Rows are points. A path goes straight from each point to the next, and from the last back to the first. The post is the endless flat space through its rows: a point in 2 columns, a line in 3, a plane in 4, and so on, so that a path can go around it. How many times does the path go around the post? Going back the other way cancels.

Post, 2 rows:
[[-23   5   9]
 [  3 -26   7]]
Path:
[[ -4   5  39]
 [ 15 -21   0]
 [-25  12  -2]
 [-59   6   8]
 [-17 -17  20]
 [ -3  -4  14]
 [  3 -12   3]
 [-32  17 -21]
 [-44 -12   3]
 [  7 -43  21]
 [ 29 -42   6]
 [-26  30  -6]
 [-42  15  -6]
 [  6 -44  13]
 [ 22 -47  22]
 [ -8  27   3]
 [-41  31  -3]
 [-30 -34  -7]
 [-24 -38  -5]
 [  3 -16  -8]
 [ -1   8  12]
 [-14 -10  43]
 [-15 -60  13]
 [-24   1 -19]
 [ 35 -24 -18]
 [  3 -13  19]]
Times around: 2

Post:
[[  6 -32 -22  26   2   8 -13  46   4 -21 -25]
 [-16  24  -8 -13   8  -8  11 -13  12   5  17]
 [-22 -35 -25  11 -27  -1  -9  29 -20 -17 -23]
 [ -5  13  15  -9 -16 -17  20 -10   2 -28  25]
 [ 23  16  -7  17 -56 -40  -8 -36 -39  -5  17]
 [-15  17 -26  14 -27 -29  -3 -38  26  -2 -30]
 [ -9  30  -5  16  18  -5  -5  18   7 -16 -22]
 [-20  -3  13  28   3  11 -22  16   9   0 -14]
 [-10  22   4  10  -2  -8   9  41  16   3   6]
 [  1  16  21  -4  -5   0  22   3   7   7   6]]
Path, 28 rows:
[[ 15   5   2 -18 -36 -26  23   1 -15  -3   0]
 [-22 -23  -7   0  -6 -12   4  10 -10   7  36]
 [ -3 -11  -9  40  -1 -10   7  20 -19 -35  16]
 [-24 -34 -19  30 -32  24 -10 -27 -24  12 -13]
 [ 36   9  49  -9  45  27  52   8   0 -56  32]
 [ 23  -9 -11  24 -12   5   5   6 -36  -5  -2]
 [ 15  36  -7  46   1  -9   4 -12  29  -4 -19]
 [ -2  33 -48 -17 -27 -33  38 -29 -13 -15 -41]
 [  6  26  23  -1  28  20   0  -6   5 -33 -12]
 [  3   9  -6 -15 -20 -28  -6  20   2  -9  40]
 [ 19  10 -41 -29 -22 -55  22 -23 -50  -6 -10]
 [ 12   5  -4  47   8  -5 -14  12  18  -7  -4]
 [ 25 -21 -33  31 -34  -7   0  44 -10  -3   5]
 [  0   2  34  44 -37   2 -10  43  22 -35 -26]
 [-25  56 -16  14  -1  -7 -30   0  -2  -9  29]
 [ 10  12 -29 -17 -28 -15  55 -43  28  -6  -8]
 [-10  23 -27  -3 -42 -12 -10  -1  23  23  -4]
 [ 13  40  -3  -6 -12   0   9 -22  15  -1  -6]
 [-26  -2 -10   6  -4  -2 -11  33   1 -46  49]
 [-36   4  -9  17 -24  -7 -38 -32   6  -5 -23]
 [-21  25 -38   3 -10 -55 -25 -26  42 -50 -50]
 [-35   5 -37   3 -43 -55   0 -28  20  -3 -56]
 [-35  21 -38   2 -10 -32  33 -19 -11 -19   9]
 [-14  23 -19   9  20   6  34   7 -10 -21   1]
 [ 19   4 -12  25   3 -24   5  13  -4 -44  -7]
 [  3  46  22  27   3 -23  32 -27  -6 -60 -13]
 [-40  37 -19  37 -30 -14 -17  -7  18  27 -48]
 [  4  -1  -2 -11  12  24 -21  -9  10  13   3]]
Times around: 3

Post:
[[ 12  14   7 -16   4  -1  23  -5  -9  -5 -20   6  36  35   7  26  20  23]
 [  4 -10  20  11  -7   0  12  10 -13 -29  -8   0  34  20  -5   4  23  13]
 [-29 -17  10   9  -3  -6  -5  -7  -1  12  38  16  -7 -10  10   3 -31  -1]
 [ -7  12   0  15  -5  13   8  15  -8  -5 -21  27   6  10  -7  -7  -8  14]
 [ -1   6  11 -16  23  -6  28  19  -6  -4  -7 -11  23  10  -6  12   4   0]
 [-10 -24   2  14   4  -4 -14  -4  -9  19  13  13  -4  10 -26 -10  -2   5]
 [ 15   5  24   3  30 -17  -8  -4 -11 -15  35  -5 -27 -16  14  28 -25 -15]
 [-16  -6  35 -23   5  36  -3 -18   5 -16  12   1 -31 -24 -11  18   8  -3]
 [  2  -3  -2   1 -13  10  -1   9 -12  13 -16  14  17  28  -9   5   4 -16]
 [ -8  28  23   4  16  20   1 -32  19  -9   7 -14  -8 -19 -16  19  12   2]
 [  1   1   3  -7  15  13  -7  13 -15   4 -34  -7  29  12   9  12   6  27]
 [-20  11  -9  -6  -5  -4 -21   2 -21  30  27  10   1  17  -1 -12   1  -1]
 [  6   7  41 -10   5   5  18 -21   5  -6   3 -20 -29 -34   4  18  14  -4]
 [-11 -12 -28   3   4 -10 -14  -1   6  10  22   4 -23  -3  -2  -3 -11   9]
 [  8   6  28  -5   5 -21   1  30   5 -11 -35   2  23  27   7   7  17   8]
 [-12 -20   8  -8  11  13 -14 -29   7   1  50  -8 -33  -4  12 -20 -37  -8]
 [ -5 -10   7   3 -10   5 -11   9   8  18  42   2   0  13 -10   3 -34  13]]
Path, 28 rows:
[[ 11 -15  10 -18   2  -1  24  -6   9   0   4 -30  21  -3  -2 -34  -6  -3]
 [-15  -7 -14 -19  29  39 -48 -30  17  10 -11  19 -23   7  -9 -12  -5  -7]
 [ -5 -17   0  10  10   7  22 -16  28   7  34 -45  -5   5 -10 -27  12 -23]
 [ -6  -4  21   1   4 -27  -9  -3  -5   8  13 -23 -13  -3  11   0  24  -2]
 [ -8   7  -8 -25  11   0   0  -2 -16 -16  11   4   7  18  30  24 -15  14]
 [-28   4  60 -16 -31  -8  -9 -18 -11   6  14  34 -13  16  -8  -7  26 -49]
 [ -5  19   1 -19 -33 -24  31  23 -10  30  -5   6   8  25  20  14   6  -2]
 [-17 -12  23   8 -16 -20  19   8 -43  -1   6  16  -6  11  26 -20  41 -20]
 [  9  24  26   9 -32 -10  29 -19 -14   7   2  18   7   5  32  13  52 -16]
 [ -5  -2  29 -16 -13 -18   9  30   1  -4   5 -23  40  14  18  -9  17   5]
 [-10  23  -6  -7  29 -52  14   6  19   7 -10 -17   1 -21  19  23 -20  28]
 [-17  35  44  -1 -19  15  12   9 -16  19 -13   6  41  31 -14  42  -5  20]
 [-19  -5  22 -24  22   1   2   0  18  17 -21  -2 -26 -23   5  57 -15  41]
 [-12  13  22  18   0 -18  -5  -7 -11  20 -13  25 -18 -26  -5  16  -6  10]
 [ 30 -11  13   6 -16 -32  14  11   9  13 -13   7  12  20 -23  13  -9 -10]
 [-11  -1  13 -19 -17  -9  -2 -33 -13   2  10  28 -38   6 -34   6  21   6]
 [-14 -29 -34  -3  13  30 -10   1 -17  15 -38  -3   8  36 -35  -1  12  37]
 [ 15  22  10  26   9  14 -12 -11 -21  -5  37   7   1  20  -4  -8 -12   6]
 [ 15  10  17 -15   0  -1  -3  -1  -5   7  25   2  32  29  17  10  -2  32]
 [  8 -10   7 -23  -4  33  19 -32   4  -3 -15  20  17   8 -19  25 -13  20]
 [-46 -26  21  12  -2 -35 -10  30  -2 -15  31  22   6 -12  19   1 -33  18]
 [-15  12  40  28   8 -26  16   2 -13 -16  15  12  40  42 -17   1   7  17]
 [ -7  -1  13 -25  11   3 -31  23 -25  38   6 -11 -35  -5  -6   2  30   7]
 [-14  31   7   0  20  24   5 -28 -30   2  41  12  -6   4   3 -35 -16   2]
 [ 10  22 -13  -4  24  37   5  17   7   9 -24  35  10   5  -2  25 -26   2]
 [  3  -1   0  11  27  -8  10  19  -2   1 -16 -16   9   5   5  -7  18   8]
 [ -4  28 -59  15  13  -8  39   9  -8 -20 -11   1 -11   5  -9 -10   2  -8]
 [-48  12  19  -6   5  22  16  -1 -30   1   2  32   0 -20  -9  34 -23  12]]
Times around: 1

Post (17 x 18):
[[-13   1 -29 -10 -12   4   3  -3   9  -9 -13 -17   8   4   5 -23 -14  -8]
 [ 24   8   4  14  24  -6 -13  -5   3  15  13  -3  12   5 -10  -6   1  25]
 [ 32  17  13   7   1   3  32  15  -7   7  14  12  11  13   4  11 -13 -11]
 [-14 -19 -16   6  20  -7 -14 -10  -8   5 -18 -10   2 -13 -18  10  19   6]
 [ 11 -26  -7   6  17 -17 -19   0 -19  -2  -3  -4  -8 -26 -10 -16  19   5]
 [-17  -5 -13 -26  -9  12  18   5  31 -24 -10 -18 -12   1   7 -20 -27   5]
 [  0   3  -4  17  -3   7  12 -16 -10  -8  22  -6  -9  -2  13   0  20   5]
 [ 13   7   2  18 -14  11  14  -7  12   0 -11  15 -14   7  20  12 -27 -24]
 [ 13  -2  -9  22 -11 -14  -5   4 -17   9  16  -5   6   1  -3  20   5  24]
 [-30 -14 -14   4 -27  11  12 -13  22 -24  -7   0   0  10 -12 -21 -13  -6]
 [ -8   4 -10  -2  -7  15  22 -10   5 -18  -7 -16  -5   0  -2 -12 -36  -1]
 [ -8 -12  -1  -7  20 -22 -24 -15  -3   5  -4  -1   5 -26  -7  -1   2   5]
 [ 36   0  16  19  -4  -5  38 -11   0  15  18 -10   5 -10   8  -6   4   8]
 [ 25  18  31  13 -15  11  14  -3   9   9  10  -8   3  11  -6   2  -6 -14]
 [ -9 -14  -3  -6  11   0 -18  -8  -4 -18 -31   5   6 -13   3  -5   2  15]
 [  9  -3  18  25  10   1   6   7   5   8  15 -11  11   1   8  11  -5  -6]
 [  2   6   3  10 -13  28  15   4   5  20   5  13   1 -10  26  11 -25 -19]]
Path (24 x 18):
[[  3  -5  17   6   7 -16  12   3  14   4 -12  -8  21  26 -35  -8 -12 -14]
 [-10  -7 -23   6  21 -13 -15 -10  17   9  17  -8  16   1 -11 -36   7  40]
 [  1 -15 -31  -1  27 -16 -14 -12  18  -6 -20   5  18 -13 -10 -16  15  24]
 [-12 -13 -20   3  -4  -7  -4  10  20 -14  14 -29  15  12 -31  11 -26 -11]
 [ -3  -4  20  -9   2  12  18 -15  18 -32   3  -2  -6  10  -6 -40 -11  -2]
 [ 21  16   9  -9 -35  -7  26  -8  -5 -10  15  -4 -39   8 -13 -12 -17   4]
 [  1   2  35  -4  12 -13  -1  -3  -7 -24 -10   4  -9 -32   7  11  17  -6]
 [  7  -6  12   5   9  -7 -13   4  12 -14   4 -24  41  -3  -8   1  19  21]
 [ 16  14   9  17  18  15   2 -16   6   7   7  -4   0  10  20  28  -7  16]
 [  9 -37  32  13  43 -18 -13  21 -23  25 -29  -4  35 -21 -19  -3  24  -3]
 [-30  -4  -8  15  28  -4 -13 -30  31  11   5 -11  12  -3 -21 -60  10 -12]
 [ 46  17  15   5   1  -1   9   1   3  -3 -12  11  12 -11  11 -14 -24 -12]
 [ 14   1 -30   4 -15   4   8  -3   0  41  21 -10  23 -14  15  25 -13  18]
 [ 37 -11   2   9   2  -1  22  11 -19  16  14 -12  -4 -10   5 -29  -1 -25]
 [ -1  12   6   5  -3  24  46 -28  -1  -8 -26  -5  -6  -1  -1  -4 -31   2]
 [ -5  -6  -9  13   2  -6   7  19  -3 -18  -3 -10   2   0 -34  12 -10  -6]
 [-10   9   6   7  -6  23 -23 -10  23  13   9  -6   3   4  -8 -11  18 -35]
 [ 20 -30  -4   3  18 -20 -17  15 -29   1  -3  -6 -14  -3 -17  23   6  13]
 [  3   2   9  11 -13   7 -19  15 -28  14 -13   5   1 -13  20  11 -10   5]
 [ 13   3 -15  -3   9 -12  36   7   6 -22  -5  -7   0  -5  11 -12 -33  52]
 [ -4  -5  -9  11  19  14  -2  14   9  -9  -5 -13  25 -12  20  25 -36  34]
 [ 22   7  12   8  -3  31  11  -6   8 -22 -26   5  -1   5 -12 -23 -15 -13]
 [ 14  22 -30  11 -14 -17   8   6 -17  -4  10  -5   6  -3   4 -10 -12  -9]
 [ -6  -6 -34  31 -48 -25  -5 -12 -16  -5  21  11 -15  19  -8  -2  -9  16]]
Times around: 4
